Every row gives one point. The points of each table are mixes of a few directions, plus a little noise. How many directions does each table use, and how many do they share? Where both have some left over, give the other angles between the two spaces (their principal angles), to ten degrees, smallest first.

First:
[[-16 -42]
 [ 18  47]
 [-19 -50]
 [ 16  44]
 [  1   2]]
Second (4 x 2):
[[ 53 -21]
 [-29  11]
 [ 23  -8]
 [-52  19]]
Directions: first 1, second 1, shared 0; angles 90

First:
[[-18 -46   7 -12]
 [ 22  60  -9  17]
 [ -8 -20   3  -5]
 [ -4 -10   2  -3]
 [  6  16  -2   4]]
Second (5 x 4):
[[  7  18  -3   5]
 [ -8 -21   3  -6]
 [-20 -52   8 -15]
 [ 20  54  -9  15]
 [  1   1   0   1]]
Directions: first 1, second 1, shared 1

First:
[[  4  11   0  -5  -7   4]
 [ -7 -19  -1   8  12  -6]
 [ 23  60   3 -26 -39  20]
 [-20 -51  -2  22  33 -17]
 [ 10  28   1 -12 -18   9]
 [-11 -28  -1  12  18  -9]]
Second, 9 rows:
[[-18 -36   4  31  42  -8]
 [ -8 -30  -6   0   5 -14]
 [  6  17   1  -6 -10   6]
 [-11 -26   0  15  22  -7]
 [-13  -8  12  37  44   6]
 [  1   2   0  -2  -2   0]
 [ 23  41  -9 -46 -59   6]
 [ 15  24  -7 -31 -39   2]
 [  5  19   4   1  -2   9]]
Directions: first 1, second 2, shared 1

First (8 x 9):
[[  0  -4 -19 -14  10   8 -11   2   0]
 [ 18 -11 -15  -1  22  32  -8  -4  -6]
 [-23   9 -13   3  10   1   2 -10  -5]
 [-14   5 -10   7  13   9   2 -10  -6]
 [  3  -7 -26 -19  13  11 -16   4   1]
 [ -4  12  52  23 -39 -38  25   3   7]
 [ 22  -4  40   5 -35 -24  10  14  11]
 [ -4   0  -8  -4   4   2  -4   0   0]]
Second, 8 rows:
[[ 17   7  56  60  -8  11  39 -17  -9]
 [ 10  -5   2 -12  -9  -6  -6   9   6]
 [  1  -3  -7 -12  -2  -5  -7   6   4]
 [ -6   4   5  16   6   7   8  -9  -6]
 [-29   9 -29  -1  23   9  -4 -13  -7]
 [-14   5  -8   7  12   7   3 -10  -5]
 [  5  -6 -14 -28  -5  -9 -16  14   8]
 [ 16 -10  -5 -30 -15 -14 -17  20  11]]
Directions: first 3, second 2, shared 2

First, 9 rows:
[[  2  15   1  14   8   0 -15   7   9   0  12  12]
 [ -1   2 -10  13   2 -20  11 -19  -2   4  -8 -14]
 [ 26  22  11   0  10  20 -23  -3   4   8  25  35]
 [-16 -30  11   2 -13  -8  33  19 -22 -18 -19 -16]
 [ 11 -12  24  -2  -5  17  12  16 -21 -10   6  21]
 [-29   2 -41 -24  -2 -16 -18 -14  36  12 -19 -44]
 [ -1  -7  -2  -4  -4  -4   8  -6  -4   0  -7  -8]
 [ -8   1   8  14   3   0  -3  23   1 -11   4   6]
 [ 18   7  -2 -15   0   9  -5 -23   0  13   6   8]]
Second (11 x 12):
[[ -5  27   4   9  17  15  34  -9  18   4  32 -15]
 [  1  -6  -2   9   3   7   8  -6  12   3  11  -1]
 [  6 -46 -10  12 -13  -3 -23  -2   7   2 -12  17]
 [ -4  28   7  -9   6   0  10   2  -7  -1   3  -9]
 [  2 -16  -4   8  -2   2  -3  -3   7   2   2   5]
 [ -4  25   4   1  11   6  20  -3   6   1  15 -10]
 [  2 -20  -4   6  -6   1  -8  -2   6   1  -1   8]
 [ -2   9   1   7   9   8  17  -6  12   3  17  -6]
 [ -2  17   5 -10   0  -5  -2   5 -12  -2  -7  -3]
 [  9 -60 -12   7 -21 -11 -37   2  -1  -1 -25  23]
 [ -4  45  13 -39  -5 -22 -18  21 -46 -10 -35  -6]]
Directions: first 4, second 2, shared 0; angles 70, 90

First:
[[ 29  -6 -29  -7 -41  14   5  15 -25  20  -7  -8   5  -3 -30  18  24  10]
 [-15  -3  18 -18  -6   2  32  -9 -15  -8   0  -5 -20  -5   7 -11 -18  -2]
 [ 45  -4 -36   1 -22  15 -11  19 -14  23 -14   5  18   8 -17   7  18   2]
 [ 13  12 -12 -19   2  22  15  -2 -16   2  -1   7  -4  16  37  -7 -24   0]
 [ -7  14  12 -44  27  21  45 -35 -24  -9   3   9 -22  17  57 -31 -49  -8]
 [-28   4  22  16  35 -20 -19 -13  30 -15  10   4   2  -2  10  -6  -4  -6]
 [ 17   8 -32 -16 -20  15  -1 -11 -21  20  10 -10   5   0 -20  25  30  16]
 [-42   1  32  44   9 -24 -31  29  45 -27  10  -1   1 -10  14   9 -10   1]
 [-13 -25  24  44  15 -45 -36   8  39  -5  -9  -1  15 -20 -58  -4  33 -13]]
Second (8 x 18):
[[  9  -4  27   1  13 -26  13  49  -6 -11 -23 -26   0  39  16   0 -13 -19]
 [-10  -6   8  -7 -16  12 -20 -19   3  17   3   9  12   4  -5  17 -16 -11]
 [ -5   8  -8  -9 -17   1  -5  -2  35   6  -2  -2 -14   4  -8   6  -3 -14]
 [ 16  36   9   9   0 -21  18  42  12 -27  30  23 -26  16  -2 -26  12  29]
 [ 31  16  30  30  11 -14  15  16 -23 -51  -4  -4  15   1  30  17  21  16]
 [-23 -29 -53  -9 -10  15 -39 -60   9  36 -22  -1  -1 -17 -24 -10   7 -35]
 [  2  -9  17 -10  28  22  53   5 -24  -2   5 -25  15 -46  21  19   4  41]
 [-21 -12 -29  -6  -9  10 -34 -32  -6  33  12  26  -2   0 -27 -23  -6  -6]]
Directions: first 5, second 6, shared 0; angles 50, 50, 60, 80, 90

First:
[[ -6   9  10  -4  14  -2   1   4   7  -1 -10  -7  14  -9  -6  -1  -2  -3
    2 -18 -23  -2   0  -3]
 [-11   9   3 -29 -20  10  -2  27 -14  16   9 -25   7  -1 -12 -31  51  22
   -5  47  14 -23 -13  34]
 [  2  -2  -1   5   3  -2   0  -6   2  -3  -2   5  -2   0   3   7 -10  -4
    1  -8  -2   5   2  -7]
 [  4  -6  -7   1 -11   2  -1  -2  -6   1   7   4 -10   6   3  -1   4   4
   -2  15  16   0  -1   3]
 [ -5   9  10   0  19  -4   2   0  11  -3 -13  -4  15  -9  -4   3 -10  -7
    3 -27 -27   1   2  -8]
 [ -2   4   5   3  11  -3   0  -2   7  -3  -8   0   7  -4  -1   4  -9  -5
    2 -17 -15   2   2  -7]
 [  1  -7 -12 -15 -34   9  -2  13 -21  12  21  -7 -16  12   0 -20  40  20
   -6  60  43 -12 -10  28]
 [  6  -5  -2  13   8  -4   1 -12   6  -7  -4  11  -4   1   5  14 -22 -10
    2 -20  -4  10   6 -15]
 [  3  -2  -1   6   3  -1   0  -6   2  -3  -1   5  -3   1   3   6  -9  -4
    0  -8  -1   4   2  -7]
 [  9  -9  -5  19   8  -5   1 -18   6 -10  -2  18  -9   3  10  19 -30 -13
    2 -23  -1  14   7 -20]]
Second (9 x 24):
[[-28  -3   7  -5   9 -13  -8   9 -45 -14  20  -1  -1  -6  36  -9  15   4
   -5 -36 -20  28  19   2]
 [ -6  -3   1  -2   3  -2  -5   2 -13  -4   5   1  -2   1  10  -3   4   0
   -2 -10  -6   8   7  -1]
 [ 31 -10 -11   1  -2  15 -10  -8  29   8 -18   9 -13  21 -25  -1 -16 -12
    0  30  13 -17  -2 -12]
 [-23   9   9   0   0 -11  10   6 -20  -5  14  -7  11 -17  17   1  12  10
    1 -22  -9  11   0  10]
 [  6   1  -2   1  -2   3   3  -2  11   3  -5   0   0   1  -9   2  -3  -1
    1   9   4  -7  -5   0]
 [ 33  -2  -9   4  -7  15   2 -10  45  14 -22   4  -4  12 -36   7 -17  -8
    4  38  20 -27 -15  -6]
 [-20   5   6  -1   2  -9   4   5 -21  -6  12  -5   6 -11  17  -1  10   7
   -1 -20  -9  12   4   6]
 [ 20  -1  -6   2  -4   8   0  -6  25   8 -13   3  -3   8 -21   3 -10  -5
    2  22  12 -15  -8  -4]
 [-13   4   5   0   1  -6   5   3 -11  -3   8  -4   6  -9  10   0   7   5
    0 -12  -5   7   1   5]]
Directions: first 2, second 2, shared 0; angles 60, 80

First:
[[ -1   0   3  -4   0   1   0   0   2  -2   1   0   3  -1   0   0   1  -2
    0   0   1   1   1  -2  -4   0   2   0  -2  -1   0   2]
 [ -6  -4  -3  -4   1   3 -11  -5   8  15  -8   0   3  -8  -7  24   5  14
  -19 -18  -1  16  11   2  -5  -4  -1   8  -1   2  -3  -1]
 [ -4   7 -21  31 -12 -12  -4  -6  -7  16   6   0 -15   2   1  -9  -6   6
    2  17  -7 -23   1   3  11   5 -10   2  18  12   1  -3]
 [ 11   3  -3  15   1  -4  12   6 -17 -13   6  -2 -14  12   7 -27  -7  -9
   20  18  -2 -20 -15   7  18   5  -5 -10   7   1   2  -5]
 [-18   5  -6   0 -11  -5 -13 -11  17  18   5   4  11  -9  -2  12   2   3
  -11   4  -1  -1  15 -13 -19   0   5   9   2   5   2  10]
 [  7  -1   5  -3   4   2   7   5  -6 -12   1  -1  -2   5   3 -10  -1  -7
    9   3   1  -2  -8   2   5   1   0  -5  -2  -3   1  -2]
 [  1   1  -7  10  -2  -3  -2  -1  -4   6  -1  -1  -6   1  -1   0  -1   5
   -2   1  -3  -4   0   4   6   1  -5   1   6   4  -1  -3]
 [  5  -8   5 -11   9   8  -2   3   0   1 -12  -2   1  -3  -6  17   5  10
  -12 -22   1  20   2   7   3  -5  -2   3  -6  -4  -4  -5]
 [ -8   4  17 -23  -3   2   4   0  14 -15  12   4  21  -1   7 -10   1 -21
   11  12   7  -1   1 -19 -25   0  17  -3 -13  -8   6  15]
 [ 13  -7  10 -12  13   8   7   8  -8 -13  -9  -3  -2   3  -1   2   2   1
    1 -15   2  14  -8  10   9  -3  -1  -4  -7  -7  -3  -7]]
Second, 9 rows:
[[ -2  -4   3  -9   3   4  -5  -1   5   5  -6   0   4  -5  -4  15   4   7
  -11 -14   1  14   5   1  -4  -3   1   4  -4  -2  -2   0]
 [  0   0  -1   1   0   0  -1   0   0   2  -1   0  -1   0  -1   1   0   2
   -1  -1  -1   0   1   1   1   0  -1   1   1   1   0  -1]
 [  2   1   9  -8   2   2   7   4   0 -14   5   1   5   3   5 -12  -1 -12
   11   8   3  -3  -6  -5  -4   1   6  -5  -6  -5   3   4]
 [  2   3   3   1  -1  -1   6   2  -3  -9   6   0   0   4   5 -14  -3  -9
   11  11   1  -9  -6  -3   0   2   2  -5   0  -1   2   2]
 [  1  -1   9 -12   3   4   3   2   3  -9   1   0   7   0   2  -1   1  -6
    3  -2   3   6  -2  -4  -6  -1   5  -2  -7  -5   1   3]
 [  0  -2   7 -11   3   4   1   2   3  -5  -1   0   6  -1   0   3   2  -3
    0  -4   3   7   0  -2  -5  -2   4   0  -6  -4   0   2]
 [  1  -1   9 -12   3   4   4   3   3  -9   1   0   7   0   2  -2   1  -7
    4  -1   3   5  -2  -4  -6  -1   6  -2  -7  -5   1   3]
 [ -5   7 -45  60 -16 -18 -15 -12 -15  42  -3  -2 -35   0  -7   5  -7  29
  -13   9 -16 -28   7  17  30   6 -26   9  35  24  -4 -13]
 [  0  -2   6 -10   3   4  -1   1   4  -2  -2   0   6  -2  -1   6   2   0
   -3  -7   2   9   2  -1  -5  -2   3   1  -5  -3  -1   1]]
Directions: first 3, second 2, shared 2

First (8 x 32):
[[  8   0  -7  -4  -1  -1   1  -5  -8   3   0  -7   0  -2  -5   2  -3  -3
   -6  -6   8  -4   2   3   0   7   3  -3   6   5   0   8]
 [  1  11  11  -5   2 -20  -5  25   2   3  23  -5  -7  -7  23  -3   8  26
   -3  23   0  18 -12   6 -10  -4   4   9 -12  -9  11 -16]
 [ 26   0 -25 -14  -1  -3   3 -18 -26  10   1 -22   1  -6 -15   8  -9 -11
  -22 -21  24 -11   6   9   2  23   9 -10  20  15   1  27]
 [-43 -22  18  30  -2  45   6 -18  37 -22 -46  45  12  22 -20  -6  -1 -32
   41 -10 -40 -17  14 -26  15 -27 -21  -1 -10  -7 -22 -12]
 [ 60  20 -36 -38   0 -44  -4   2 -53  28  43 -58 -10 -25   6  11  -6  20
  -55  -7  55   7  -8  30 -12  42  26  -7  25  18  20  32]
 [-31  -5  25  18   1  13   0  11  29 -13 -12  28   3  10   7  -7   7   2
   28  14 -29   5  -2 -13   2 -24 -12   8 -18 -13  -6 -24]
 [-30   2  31  15   2   0  -4  26  29 -11   3  24  -2   6  21  -9  12  18
   25  28 -28  15  -9  -9  -4 -26 -10  13 -26 -19   2 -34]
 [ 10  -6 -16  -3  -1  10   3 -21 -11   3 -12  -6   4   2 -18   4  -8 -19
   -7 -21  10 -14   9   0   6  12   2  -9  15  11  -6  19]]
Second, 11 rows:
[[  7 -17 -19  11  -5  30   5 -55  -4   8 -39   9   9   9 -47   4 -12 -46
    1 -56  -5 -32  46 -24  17  17  -6 -35  22  19 -14  44]
 [  7   9  -4  -8   0 -14 -13  19 -18  10  25 -21  -2 -17  10 -10  -6   9
    1   1   3   3 -12  10  -2   6   9   8   3 -12  -6 -14]
 [ 11 -11 -11 -18  -5   0   6   9  -5  -5  13 -29   7  -9  -1  -3 -20  -2
  -27 -16  20  -2   5  10   1  14   5   4  -8  10  14   0]
 [  3  28  12  -4 -12 -25 -22  39 -14   0  30  -5  -9   8  29  -6  -1   0
   37 -13  -7  -7  -1   0   7   0  -3  11  18  -8  -3  -1]
 [-28   2  13  -4  -6   7  -8  52   3 -28  17  -4   5   6  29 -13 -15  -2
   34  18  -8  -4 -43  20   8 -21  -5  46  -5 -19 -14 -47]
 [ -2 -19   7   7  15  -3   3  -8  20  19   8 -11   3 -37  -8 -16   6  36
  -40  22  -9  31  13 -10 -20  -1  11 -18 -45 -16  16 -27]
 [ 15  13 -14  -1  14 -12  -1 -16 -23  17  -1   2  -9  -9  -2  12  18  15
   -9  31  13   8 -30  17 -10   3  12   1  19  -4 -12   8]
 [-22 -24  26  16  13   6  15  -5  49   0  -9  18   4 -15   0  -8  16  37
  -29  38 -20  37  15 -19 -21 -19  -2 -13 -59 -11  24 -32]
 [ -2  15   9   1  -1  -9  12   0   9 -15 -12  29 -10  31  17  24  23   6
    9  27   7   5 -17   7  -4 -11  -9   9  11  14   9  16]
 [  7   3 -21 -13  -3  10   9  -4 -22 -15 -11  -4   2  17  -2  16  -7 -21
    3   2  25 -18 -32  25   8   4   1  21  30  14 -14  14]
 [  2   0   3  14 -10   9  -5 -30   7   9 -22  17   1  16 -24   1  -2 -32
   20 -54 -18 -23  56 -34  15   9 -12 -35  15  13  -2  39]]
Directions: first 2, second 6, shared 2

First (8 x 32):
[[ -4 -29  -5  10  -5 -17  -6  -5 -11  -9  -2 -15   4   4 -13  -4   5   8
   14  -4   6   6  -3  -3  -2  -8  -5   1   6   2 -12  -7]
 [-10  16   1   2  -3  11  -6  -2  -2  15   9  12   1  -3  -1  -7   6 -15
   -6  -1  18  -1   4   0   5  -7   1   1  -9  -6   3  -6]
 [  2  -3  17  -5  18 -10  15   2  -1 -11  15   9   5  10  10   5 -10  -2
   -5   7  -3   6  -5   8  14  -4   3  14  -1   0   9  -4]
 [-10  -9  -1  11  -1   9  -5  -2  -5 -10 -10  -3  15   7  -2 -18   7 -11
   -2  -3  16   8   3 -24   1 -10   5  10   8  -5 -12   2]
 [ -1  25  -5  -5  -4   4   8   3  -2   8   5   4 -14  -9   1  11  -7  -5
   -2 -11  -2  -7   2   2 -14  -1   0 -11   8 -10  17   2]
 [  5  37  -8  -3 -15  32   2   4  14  26  19  -3 -40 -24  -1  33   7  -9
  -17  -6 -15  -7  26  -1 -10  13  -1 -16   5  13  18   2]
 [  6 -25   0  -2   3 -18  -8  -3   1  -8 -16  -4  16   8  -2 -12  -1  17
   13  10  -4  -2 -14  10   5   5  -3   1 -12   4 -15   1]
 [ 12 -12   2  -8   7 -11   1   1   7 -12 -21  -1  14   7   7  -7  -8  17
    6  10 -14  -4 -13   7   0  11   1   0  -6   2  -9  10]]
Second:
[[ -2   6  -1  -2   1  -2   0  -2  -2   2   1   2   1  -3   1  -1  -1   3
    5   1   3  -2  -3   7  -1   0  -3  -2  -2  -3   0  -4]
 [-11  47 -16 -20   6 -18  -6 -14 -14  16  16  22  13 -15  10   0 -13  29
   42   2  29 -27 -34  60  -9  -5 -32 -18 -24 -25   1 -37]
 [ -2   7  -2  -3   1  -3  -1  -2  -2   2   2   3   3  -2   2   0  -2   4
    7   0   4  -4  -5   8  -1   0  -4  -3  -4  -4   1  -6]
 [  2 -10   4   4  -1   4   1   3   3  -4  -3  -4  -3   3  -2   0   2  -6
   -9  -1  -5   5   7 -13   2   1   7   4   6   6   0   8]
 [  6 -34  10  14  -4  14   4   9  10 -12 -12 -15 -10  10  -7   1   9 -20
  -29  -1 -20  19  24 -42   6   3  22  13  17  19  -1  26]
 [ -4  17  -6  -7   3  -8  -2  -5  -5   6   5   8   5  -5   3   0  -5  11
   16   0  11  -9 -13  22  -3  -2 -12  -6  -9  -9   1 -13]
 [  6 -23   7  10  -3   8   2   6   6  -8  -8 -11  -6   8  -4   0   6 -13
  -19  -1 -14  13  16 -28   4   2  15   9  11  13   0  17]
 [  4 -16   5   7  -1   7   2   4   5  -6  -6  -8  -5   6  -3   0   5 -10
  -13  -1 -10  10  11 -20   3   2  11   6   8   9  -1  12]
 [ -2   9  -3  -4   1  -4  -1  -4  -2   3   3   5   3  -3   1  -1  -3   5
    8   0   6  -5  -6  12  -1  -1  -6  -3  -5  -5   1  -7]
 [  0   0   0   0   0  -1   1   0  -1   0   1   0   0   0  -1   0   0   1
    1   1   0  -1   0   0   1   0   0  -1  -1   0  -1  -1]
 [  2  -5   1   2   0   2   1   1   1  -2  -2  -3  -1   1  -1   0   2  -3
   -4  -1  -3   3   4  -6   1   1   3   2   3   3   0   5]]
Directions: first 6, second 1, shared 0; angles 30

First (10 x 32):
[[ 16   8  24   3  -6 -17  -7 -36  24  -4   1   3  21 -22 -15   7 -17  23
   31  -2 -40  34   5   3  60   1  -2 -44  25  -9  -6 -10]
 [ 12  25 -15 -15   6   2 -11  32   0  12 -14   2 -14  13  -3  38   9  11
   17 -29  57 -31  13   0   1  -8  -9  14 -11  -1   6  24]
 [  4  27  22  28 -13 -15  -6   2  12  12 -26   3   8  -8   8  26  -6  24
   25  -2 -24  28  11  21  31   7 -11 -21  24 -11  -7  15]
 [ 34 -29 -27 -40  13  26 -33   2  10 -13  24  11 -15  25 -30  34 -14 -20
  -14 -28  21 -24  20  19 -26  22  26  22  -8  16 -11   7]
 [ -7 -44 -17 -18   9  20   5 -13 -12 -18  31  -1  -5   9  -6 -36  -1 -34
  -40  15  -8 -11 -12  -8 -43   7  20  21 -17  14  -2 -21]
 [ -8   3  -8 -15   7  -2  12   2  -7   0   7  -5  -1  -3   0 -17  12   0
    1  -2  29 -20 -10 -25   2 -19  -6   4 -17  -1  12  -7]
 [ -5  11  12  29 -10  -5  -2  10   1   8 -20   2   1   1  14  13  -3   6
    1   7 -24  20   6  21  -3  13  -4  -2  16  -4  -8  11]
 [  7  -8  -1  -2   0   5  -7  -4   4  -4   5   3   0   3  -5   6  -7  -4
   -4  -2  -9   4   4   8  -3   9   7   0   4   3  -5   0]
 [-52  28  28  50 -13 -28  49   0 -21  14 -23 -17  15 -28  42 -59  24  14
    2  44 -23  23 -32 -29  13 -31 -31 -16   1 -17  17 -14]
 [ -2 -20 -19 -19   9  14   0   4 -10  -7  17   0 -10  11  -5 -13   4 -20
  -21  -1  21 -22  -5  -9 -30  -1  10  21 -18   9   3  -6]]
Second, 11 rows:
[[-20 -20  -9   3 -15   6  33  41  10   9  32  21  28 -16 -21  18 -14 -10
   -4  -4  25   1   6 -12  -8   0 -19 -16 -15 -26  20  -3]
 [ -1  -3  -7  -5 -14   1 -18  -6  -8  -9 -13   4   2  12   6 -13   3   5
    8  -6  -7  -6   4   4  -7  -5   6   3   9   3  14  -1]
 [-16  -8   7   7 -24  -6  21  23  -5  14  40  35  45 -12  -6  -8  12 -39
   18 -20  43 -21  -3 -22  -3  33   2  -7  19 -15  48  13]
 [ 25  18  42  27  -9 -41 -48 -14   3  25  -1   0  12  44 -19 -35   9   1
  -10   1   0   2 -23  -1  20  23 -14   7   2  18 -36   0]
 [-20 -20 -42 -27 -17  31   8   3 -13 -31 -18   6  -3 -13  20   7  -5   8
   18  -9 -11  -9  23   7 -26 -25  17  -2  10 -10  47  -3]
 [ -6  -3 -15 -11  20  20  27   3   4  -9  -2 -12 -19 -24   8  25  -7   5
   -5   8  -6   8   8   3  -3 -14   3  -2 -10  -5  -5  -2]
 [-15 -11 -32 -21  28  37  49  11   7 -18  -3 -17 -28 -43  11  46 -17  11
   -7  13 -10  13  17   5 -10 -29   3  -7 -20 -14  -1  -5]
 [ -1 -17 -15  -2 -24  -1 -30  13   6 -10 -23  -3  -1  30 -19  -6 -22  36
  -13   6 -25  13   9  14 -12 -34 -21  -6 -21  -5 -12 -21]
 [ 23  30  40  16   2 -31 -36 -40 -15  16   0   4   8  22  15 -41  36 -28
   16 -13  12 -20 -22  -7  20  45  22  18  37  28  -1  19]
 [ 18  15  11   3  21  -7 -18 -22   3   0 -20 -23 -27  11   4  -2   1  16
  -12  13 -22  11  -7  10  11  -6   0   8  -7  16 -40  -3]
 [ 14  19  21  10  32  -8  11 -12   7  14   7 -16 -16 -10   1   9   6  -6
  -11  11   2   8 -13  -3  18  13   0   5  -5  10 -35   6]]
Directions: first 4, second 4, shared 0; angles 70, 80, 90, 90

First, 11 rows:
[[-24  -5 -11  -9   7 -32  31 -14   2 -23  24  15  -7  20 -39  15 -10  -6
  -23 -14  16 -21  12  -9   3  32  24 -10  -7 -10 -28 -32]
 [  8  -2 -20  -4 -12  21  -1  11  15   8  -6 -14 -23  -1 -13  -5   4 -13
   -5 -21  -5   3   6   7   1  -5 -36  -5 -23  14 -14 -28]
 [-30   7  25  -2 -13 -11 -19   1  17 -16  16  12  38  -7  27  25   1 -10
  -21  29   3 -10 -27  -2  -4  14  19 -23  21  34  40  27]
 [ 36  18  11  14  13   1  -3  11 -39  26 -37 -13  13   1  26 -26  12  26
   41   1 -21  25  -5   9   2 -39  -8  36  12 -20  13  34]
 [  2 -32 -33  -5  22 -11   3  -9   6  -4  20  -2  -9  -6 -19   7   1  -4
  -16 -33  29 -34  18 -15   8  24   1  -9 -19 -19 -43 -39]
 [-11 -18   8   8 -43  21  10 -40  -7  11  -3  26 -44 -38  -3  -5   7   1
    6  10  -4  22  21  27 -41  23  -5 -15  16 -11 -10 -33]
 [ -3   0   8  -7  18  12 -17  14  24 -14  14  -7  12  11   6   5 -17  -6
   -7  21   6  -9 -10 -20  20 -10  12  -2  -2  10  18  34]
 [ 12  39  23  11  -5 -13  16   9 -36  12 -32  -1  16  18  11 -16   6  18
   29  12 -31  34 -13  17  -4 -29   2  28  17  -3  24  32]
 [  0   3   6  -3  -4  22 -16  12  21  -3   2  -7   1   0   8   0  -7  -8
   -3  16  -5   4  -8  -4   6 -12  -8  -5  -3  17  19  19]
 [  6  -3  -3  -2   6   9  -1   3   6  -1   1  -4  -8   4  -5  -5  -6  -1
    2   0   1   1   4  -5   5  -5  -1   3  -6  -4  -4   3]
 [  4  -8 -14   0  12 -18   1   1  -9   3   2  -4  11   0   0   3   9   2
   -4 -21  11 -16   1  -4   4   7   0   0  -6  -6 -16 -14]]
Second:
[[ -4  16 -14  -9  15 -26  20  14  -2 -13   4 -10   8  32 -26   6  -6  -8
  -13 -22  -1 -12  -5  -7  21  -3   0   7 -19   8 -11 -11]
 [-22  -5  12  -4  -4   7  -4  -1  31 -17  19  11   1   6  -5  12 -13  -6
  -13  25  11  -6   2 -11  -1  18  20 -18   6   5   5   9]
 [ 11  25  15   8 -11   8  -3  15  -9  14 -25  -6  10   6  16 -13   9  10
   20  12 -21  27 -10  13  -5 -23 -13  12   9   7  20  23]
 [ -2  -6 -25  -4  -6 -33  11 -20 -40   4   0  -3  -1 -23  -3  10  15 -12
  -20 -46  -4 -19  -9  14  -2   5 -17   1 -11  15  -8 -45]
 [ 30  12  20  17  -3   1   3 -16 -60  29 -37   2   0 -20  30 -27  13  28
   43   6 -27  34  -3  21 -15 -34   0  36  26 -27  20  27]
 [ 18 -23 -35  -7  28   8   0  10  16   0  10 -17 -16   8 -23  -7  -5  -3
   -5 -30  20 -22  19 -19  20   2 -13   3 -29 -18 -40 -25]
 [-21  -3   6  -9 -18  19  -4  -3  33 -16  17   8 -16  -2 -11  12 -13 -18
  -20  18   2  -1   0  -2  -4  12   0 -21  -4  22   9  -4]
 [  9 -28   5  15  -1  13 -34   0  11  20  -2   7  22 -33  43  -1  24  17
   15  13  22  -5   7  -1 -20  19   4 -17  21 -18  -6   8]
 [-19  12  16  -9   0   3  13   2  20 -23  13   9  -6  25 -21   7 -23  -8
   -9  25  -2   4  -1  -9   7   3  21  -4   2   6  12  17]]
Directions: first 6, second 6, shared 5; angles 50
